Every row gives one point. Before rounding, the points of a table are all equally far from one centre. They may lie mostly on one side of it. Write the centre, to within rounding.
In the rows, 128 means zero.

Points (5 x 2):
[[113  66]
 [ 84 131]
 [115  66]
 [106  68]
 [157  87]]
Centre: [120 108]

Points (12 x 8):
[[147 126 197 150 150  91 134 163]
 [190 168 138 173  67 131 106 185]
 [188 155 184 186 136  98 103 174]
 [124 119 178 120 148 111 148 169]
 [151 179 151 196 161  88 175 144]
 [182 116 106 195 200 109  54 143]
 [164 145 175 139 107 132 126 193]
 [192 139 141 163 106 114 190 174]
 [172 131 164 173 130 102 129 199]
 [190 134 133 214 110 107  54 164]
 [176  83 157 101 142 108  98 183]
 [139 107 185 171 100 141 121 147]]
Centre: [167 145 102 136 127 101 110 107]

Points (25 x 18):
[[143  72 173  94 111 125 146  81  81 159 172  54 115 112  95 143  94 163]
 [110  83 170  59 144 146 103 117 103 138 172 128 146 125 167  84  56 176]
 [133  58 144  62 125 191 177 143 119 124 135 158 170 133 163  93  89 190]
 [133  49 189  84  86 147 162 117 113 119 123  86 114 149 119 130  87 181]
 [128  50 170 129 118 176  83 100  76 139  90 106 112 133 168 137 139 192]
 [140  45 175  58 114 152 130  83 118 117 138 148 103 113  95  86 113 206]
 [132  27 190  71 110 176 145 100  49 146 134 180 128 112 148 124 129 156]
 [132  61 169  58 138 184 189 102  70 150 143 122 116  78 127 102 107 172]
 [115  77 143  79  96 204  94  97  77 147 178 110  71 134 123 137 100 142]
 [102  51 153  57 121 185 112 131  93 139 181 120  83 139 114 123 100 180]
 [104  53 197  84 107 125 144  90 100  98 172 130 107 134 155 160 117 156]
 [102  86 138  81 104 170 120  69  66 149 107 148 122  70 123 150 122 181]
 [193  45 135  67 124 213 134 150 111 110 130 103 144  97 109 150  98 194]
 [143  20 170  74 146 161 153  35 113 126 115 113 148 118 146 111 103 146]
 [ 85  74 161  87 164 176 132 119  51 139 141 112 119 119 171 108  70 139]
 [137  56 149  84 110 205 146 134  54 137 127  88 107 109 155 121 118 190]
 [142  15 168 101 137 201 116 113  90 138 122 111 138 104 173  84  72 159]
 [137  78 169  75  98 189 119  85 100 105 171 128 123 137 174 128  89 208]
 [114  43 165 111  88 196 114 107  79 144 122  93 115 133 132  91 155 177]
 [146  26 188 119 133 132 150 123  72 116 120  95  91 150  98 107 154 178]
 [132  19 177  97 134 126 109  56  83 138 141 117 106 136 123  71 122 170]
 [134  26 184  69 108 145 156  91  79 118 137 104 151 136 105 124  77 186]
 [116  38 182  79 143 167 148 115  80 150  95  93 100 140 126 144  84 161]
 [105  43 145  86 139 189 117 102  78 139 187 180 101 105 140 119 101 202]
 [ 94  69 171  87 151 141 105  88  75 133 126 127  82 119 166 102  83 167]]
Centre: [159  84 136 122 142 155 126 113 103 133 146 140 142 128 119 126 117 142]

Points (29 x 24):
[[119  59  37 130 111  64  48 136 157 115 127 131 182 140  79 165  61 141
   75 147 143 126 112 129]
 [109  42 100  95 137  92  82 119 145 123 141  88 173 107  56 156  97 140
   43 162 125 180  75 151]
 [113  80  68 132  88 101  83 104 175 153 112  83 199 103  84 117  67 146
   70 117 146 106 131 109]
 [119  70  44 127  95 105  53 139 132 140 151  71 126 116  88 119  59 170
   55 108 132 153 142 149]
 [100 107  84 106  99  97  48 137 123 130 102  51 205 106  83 118  94 168
   45 132 136 119 115 177]
 [ 66  63  82 162 109  86  81 116 118 101 138 118 167 125  62 134  74 157
   25 152 163 162 120 130]
 [102 110  71 140 127 117  58 165 107 127 142  99 151  91  99 134  77 204
   90  91 152 101 104 145]
 [ 56  88  53 121 109  66  67 123 166 144 112  97 189 108  94 135  63 152
   67 128 149 121 151 136]
 [140  94  83 157  88  65  59  96 150 123 107  89 158 136  97 165  86 184
   96 125 170 171 111 126]
 [ 98  64  52 157  85  93  99 131 146 168 167  87 168 106  79 120  99 164
   78 112 102 140 164 133]
 [111  89  45 161 115  74 129 149 144 139 130  82 166 126 129 131  75 131
   55 121 173 138 151 155]
 [ 96  91  70 132 117 103  48 102 111 155  97  99 201 153  95 182  74 157
   30 139 162 125 129 144]
 [100  63  83 171 143 103  80 134 162  75 126  96 155 130  67 155  78 151
   63 180 131 109 159 146]
 [106 105  61 155  91  81  58 138 168 144 127 105 180 105  67 145  32 145
   85 132 125 121 130 104]
 [ 85  59  83 155 107  74  67  92 161 106 129 111 177 108  82 134  87 164
   61 139 164 136 114 112]
 [123  31  78 142 117 132  95 100 122 112  68  80 157 139  92 165 107 191
   43 124 124 130 134 158]
 [113  46  45 152  87  85  64 128 138 118  98  83 143 134 112 110  61 183
   64 104 134 128 136 157]
 [ 92  91  85 121 138 118  68  91 156 156 126 110 212 111 114 127 100 164
   75 138 192 139 128  97]
 [ 89  42  61 161  96  78  92 134 173 124 103  83 178 129  77 137  44 141
   63 132 121 153 119 137]
 [ 89  55  68 163  65 112  78 126 144 136 120  77 166 133  78 130  77 184
   79 146 160 184 132 139]
 [ 93  64  66 129  66  87  51 140 132 141 104 124 177 118 114 124  65 178
  110 148 157 138 160 191]
 [105  41  50 141 128 116 105  92 166 188  93  99 174 112 115 157  84  99
   67 142 125 117 143 110]
 [100  71  84 104 112  85  94 114 140 136  97  55 159  90  56 133  81 190
   97 144 169 131 126 142]
 [103 122  66 132 134  91  52 103 155 149 155 146 156 153  79 160 111 167
   99  85 145 176 183 148]
 [134  58  55 166 112 112  69 123 182 132 122 102 158 130  84 150  66 134
   67 128 168 134 127 176]
 [131  31  39 142 104  79 126 130 128 123  99  76 186 103  76 134  89 145
  105 126 114 133 122 128]
 [164  54  75 136 106 103  88 101 136 179 137  86 155 118  77 148  51 104
   48 145 134 137 136 142]
 [110  93  76 146 129 128  65 109 148 114 119  67 195 108  78 139  62 166
   69 151 171 122 107 132]
 [ 77  68  94 155 119  56 103 126 146 158 130  71 160 126 110 141  55 130
  100  99 167 143 102 116]]
Centre: [107 113 100 127 132 113  92 137 120 150  90 134 134 152  95 108 110 133
  95 151 105 146 114 139]

Points (29 x 24):
[[ 99 162 136 182 129 101 168  67  23 116  72 189 142 133 107 105 144 160
  125 139 109 183 154 184]
 [117 148 141 195 126 117 191  64  69 118 112 179 185  92 118  92 107 130
  108 112  96 192 148 194]
 [112 166 121 193 118 111 167  65  85 132  87 200 137  71  61 154 124 108
  121 122 144 201 139 150]
 [ 98 171 116 183  98 118 163  97  70 143  85 174 178 107  90  79 115 139
   92 159 141 161 189 124]
 [135 166 163 207 131 104 165  94  46 136  88 208 176 102  93 134  79 118
  114 106 101 148 148 140]
 [ 82 146 132 177 164  84 159  84  40  78  86 211 148  91  92 108 134 155
   96 154 143 191 186 146]
 [137 161 132 181 110 100 131  74  57 123 124 194 162 106  89 121  94 137
  119 138  88 230 166 136]
 [121 177 115 206 174 119 143 119  54  92 135 170 164 125 118 111  54 104
  113 133  89 158 153 163]
 [111 149 114 217 105  94 148  92  32 120  95 199 167 127  91 133 106 119
  129 136 149 162 170 150]
 [112 160 140 185 117  66 196 104  84 127  37 156 157  94  89 128  98 153
   90 134 138 183 177 144]
 [ 91 162 114 202 154  70 138  77  45 105 124 180 140 107 102 140 136 158
  119 154  92 192 136 113]
 [100 167 117 193 118 106 151  85  46 129  70 212 182  69  90  87  89 118
  124 134 109 174 163 183]
 [113 178 118 191 135  94 167  93  70 112  96 189 181 113 102  80 124 155
  107 108 104 188 159 147]
 [ 95 164 145 188 102  85 156 115  89 108  68 185 180 140  86  86  92 164
   92 130 108 186 147 125]
 [126 167 158 203 144 103 159  95  85 143  92 166 149 118  72  92  71 170
   73 130 152 156 149 135]
 [154 169 137 164 123  76 194 102  80  96 139 160 138 100 125  99  93 131
  106 195 131 165 166 148]
 [140 144 138 182 104 101 178  89  69 119  72 210 174 114  87  97 124 146
   92 123 141 184 159 145]
 [ 83 122 104 218 132  73 183  72  61 161 108 186 161  88 124 118  92 174
  108 160 114 184 139 130]
 [ 91 176 153 187 132  90 164  56  55 131 113 177 171 105 104 116  99  85
  118 101 152 171 161 140]
 [136 175 160 207 128 119 168 105  51 114 135 153 154 128 106 121 100 145
  116 166 117 170 138 129]
 [ 62 153 170 177 121 132 182  77  82 110 100 191 182 128  63 109 118 140
  114 150 144 176 121 142]
 [ 80 161 151 191 112  79 143  63 113 123  84 206 165 130 108 100  99 127
   81 135 143 190 180 131]
 [ 96 125 106 203 125 118 149  70  32  68 103 198 133 117  70 116  65 139
  100 120 151 152 174 139]
 [113 197 120 178 133 114 155 107  78 130  90 221 140 146  79 113  96 142
  118 136 128 203 180 154]
 [ 99 187  93 171 127  72 168  68  66 131  99 184 171 131 108 128 117 148
   81 140 136 194 160 160]
 [ 93 155 103 171 152 114 186  76  26 124  66 190 167 132  71 102  99 123
  129 172  95 175 156 164]
 [116 159 147 192 134  93 188 115  58 111 111 201 204 106  93 120  97 134
   91 134  85 169 123 153]
 [107 161 115 199  89 111 155 100  58 111 109 174 160  81 126 110 119 153
  102 143 165 190 111 137]
 [133 177 111 185 115  71 177  77  68 118  93 195 155 122  84 102  84 138
  118 164 138 184 138 156]]
Centre: [ 86 109 129 126 137 109 137 112  89 129 102 167 120 100 113 129  91 130
 114 134 110 150 147 158]

Points (31 x 24):
[[ 85 189  69 101 119 182  99 108 124 102  66 144 102  98 150  79  95 150
  124 125  93 184 150  56]
 [ 93 221  87 116 106 109  69 113 108 125  73 136  80  88 176 128  96 160
   98  77 107 156 173  78]
 [ 99 210 100 117 156 138  88  85  93 110  65 171  82  77 148  83 104 180
   95  87  94 127 129 118]
 [ 92 188 131  94 104 143  77  66  96 106  58 162 116 106 172 104  90 157
  125  88  80 157 147  77]
 [ 72 196 103 105  99 126  56 102 117 141  66 151 116  74 183  72 115 114
  131  73 108 135 156  93]
 [ 90 209 105 121  92 145  86  86 110  98  66 163  70  92 121  85  89 157
  106 103 111 184 168 110]
 [ 73 186 104 117 110  79  53  95  89 113  75 144 115  87 181  74  98 130
  165  71 130 135 164  96]
 [100 179 111  78  90 155  73 107 110 112  78 155  78 128 170  82 123 182
  129  63  89 137 174 116]
 [104 201  71  74 116 161  98  54  98 158  85 157  89  84 150  92 102 157
  135  86 102 149 147  90]
 [101 179 104 102 101 105  63  61 101 137  87 148 107  89 150  99  78 125
  158  53  98 155 159  82]
 [ 96 205 109 133 127 134 104  79  75  97  82 164 113  88 164  80 135 147
  151  71  86 140 203 101]
 [ 69 211 107  61  98 147  91  95  98 132  90 140  86 110 154  88 121 164
  103  48 117 147 174 103]
 [ 70 218  78 137 130 154  55  71 104 151  96 145  96 100 157  89 115 139
  129  64  96 153 148  86]
 [ 83 206  92 139 129 148 116  50  83 106  67 142 112  78 151  87  85 133
  145  89 121 170 194 101]
 [ 68 203 119 105 147 165  49 106  98 117  94 147 111 101 165  71 139 144
  158  75 114 168 159  72]
 [ 97 226  78  89 106 126 106  95 109 129  92 157  56 120 177  87  81 178
  135 101 114 139 148  77]
 [100 186  79 122  84 122  69  91  74 101  99 141 113 132 177  96  98 152
  177  71  84 143 140  64]
 [118 181 119 121 103 143  63  74  76 114  52 156 100  78 181 133 117 132
  112 106 123 183 144  71]
 [101 182  80 119  66 177  72  74 106 141  56 146 118  96 171  97 104 125
   98  80 103 145 133 102]
 [ 95 173 109 110  98  99  57  81 151  93  76 124  98  96 165  90 128 140
  151  81 128 122 192  78]
 [103 192 104  89 116 161  80  69 155 104  91 164 116 105 143  89 112 134
  134 105  67 164 154  88]
 [101 181  94  96 146 125  88  97 109 127  73 167  89  78 189  63  99 137
  104  83  99 108 178  87]
 [ 87 196  88 113 129 130  60  91 128 111  91 187 122  88 175  78 132 168
  173 100  89 135 160 121]
 [ 65 202 111 109  88 142  53  92  86 106  97 140  80 106 170  92  90 172
   94 116 106 158 166 138]
 [ 59 208 116 117  79 133  81  76  82 146  96 130 125  97 176 127  86 169
  134  83  78 154 169  95]
 [ 79 222 128 122  88 157  97  67 111 138  75 157  90  98 128  91 128 147
  146  77 105 142 167  67]
 [ 77 192  98 114  99 145  34 113 117 139  72 137  88 120 107  79 118 169
  143  97 123 137 168 105]
 [ 84 178  85 109  72 158  99  87  96 107  60 143  63 107 182  89 116 147
  123  74  77 147 156  94]
 [ 97 189  98  82 117 149  69  92 112 146  84 156 103  66 187  72 121 151
  116  83  91 115 160  88]
 [ 78 229  51 114  99 133 100  84  86 133 115 137  69 111 171 105 101 168
  137  73 115 159  95  73]
 [111 192 114 135 131 123  72 112  66 132  53 178  82 139 179 100 108 134
  134 102 109 177 173  81]]
Centre: [ 94 141 110 138 122 128 130 116 112 129 125 137 116 110 152 109 119 151
 124 100 142 150 132 109]

Points (27 x 24):
[[131 162  89 113 120 161 158 119 147  40 140  77  85 144 132  96  78  91
  132 138 122 140 182  77]
 [125 161  78 129 186 156 152  61 165  40  78 147 111 201  90 132  86 114
  128 124 109 163 142 128]
 [153 141 131  84 148 185 112 121 176  61 113 107  54 155 120 113  65  88
  173 154  75 115 163 128]
 [110 154  88 118 117 122 164  71 172  82  57 102  95 150 110 112  51  54
  133 145  90 152 170 128]
 [142 175  82 109 148 180 174  64 181  73 107  93 104 138  95 135  60  92
  155 129 115 137 140 110]
 [149 131 134  88 155 146 137  96 198  71 112  70  80 144  74 114 112 131
  139  56  80 111 191 141]
 [110 124 146 103 173 154 119 115 196  81  61 123 111 169 120 118  59  54
  154  87 103 139 199  98]
 [106  98 183 123 144 157 113  33 148  62 118 105  76 157  74  53 108  67
  110 129  99 164 172  80]
 [113 149 125 122 180 114 146  80 130  37  37  66 118 150  95  99  87 116
  124 104 124 140 156 101]
 [125 154  87 123 167 128 137  88 121 105 117  69 108 128  88 105  91  55
  121  97 106 140 207  95]
 [112 177 100 100 181 122 178  66 167  59  78 136 131 185 108 139  82  73
  153  86  69 150 160  99]
 [ 64 165 108  85 122 129 148  57 164  51 113 105 113 110  67 153  78  54
  186 110 127 159 177 146]
 [101 144 131 136 175 173 142  54 159  30  89  80  86 173 113 149  66  88
  122 115  84 147 140 122]
 [ 75 136  95 116 183 161 188  93 152  73 118  55  96 190 135 128  99 150
  169 144  95 144 123 111]
 [181 153 158  85 140 140 156  90 197  45 124 135  59 165 106 120  96  90
  144  94  71 134 136  82]
 [130 144 144 140 159 181 141  58 163  71  99 101  98 124  98  61 114  50
  126 111  53 164 170  86]
 [117 168 105  91 121 158  98  88 171  43  97  99 104 144  66 151  87 112
  159  91 105 159 168  77]
 [140 131  83 141 171 142 135  64 160  65  87  81 111 159 113 148 106  85
  166 116  67 214 157  97]
 [ 96 105  60 106 113 152 163 101 167  41  91 104  83 176 100 122  95 103
  123 104  94 108 112  99]
 [ 94 140  89 100 154 126 162 111 130  76 107 122  96 147  32 109  89  98
  215 132  86 170 167 109]
 [123 147 136 116 130 184 109  99 196  64 152  75 115 172 122 101  46 114
  142  88 102 191 179 118]
 [136 149  81  87 108 136 130 105 161  48  75 116  71 154  74 103  83 142
  157 118  59 141 146 113]
 [ 99 111 129 127 163  96 126 129 141  17  73 102 102 189 104 111  63  83
  140 126  86 135 176 119]
 [111 132  93 103 167 141 128  60 146 100 112  98  81 134 102 144  69  37
  217 113 113 199 180 126]
 [136 175 128 112 164 147 142  75 180  35 102 108  87 161 146 130  48 126
  139 122  93 132 171  91]
 [121 169 124 104 154  62 145  77 144  79 123  73 105 146 128 139  75  98
  110  88  46 136 145 139]
 [121 153 112 103 112 122 184  23 157  57  99 139 104 164  97  62  54 130
  158 137  92 128 181 101]]
Centre: [111 126 143 107 130 129 132  80 140  90 121 128 113 157 133 100 134 102
 165 109 122 147 142 142]
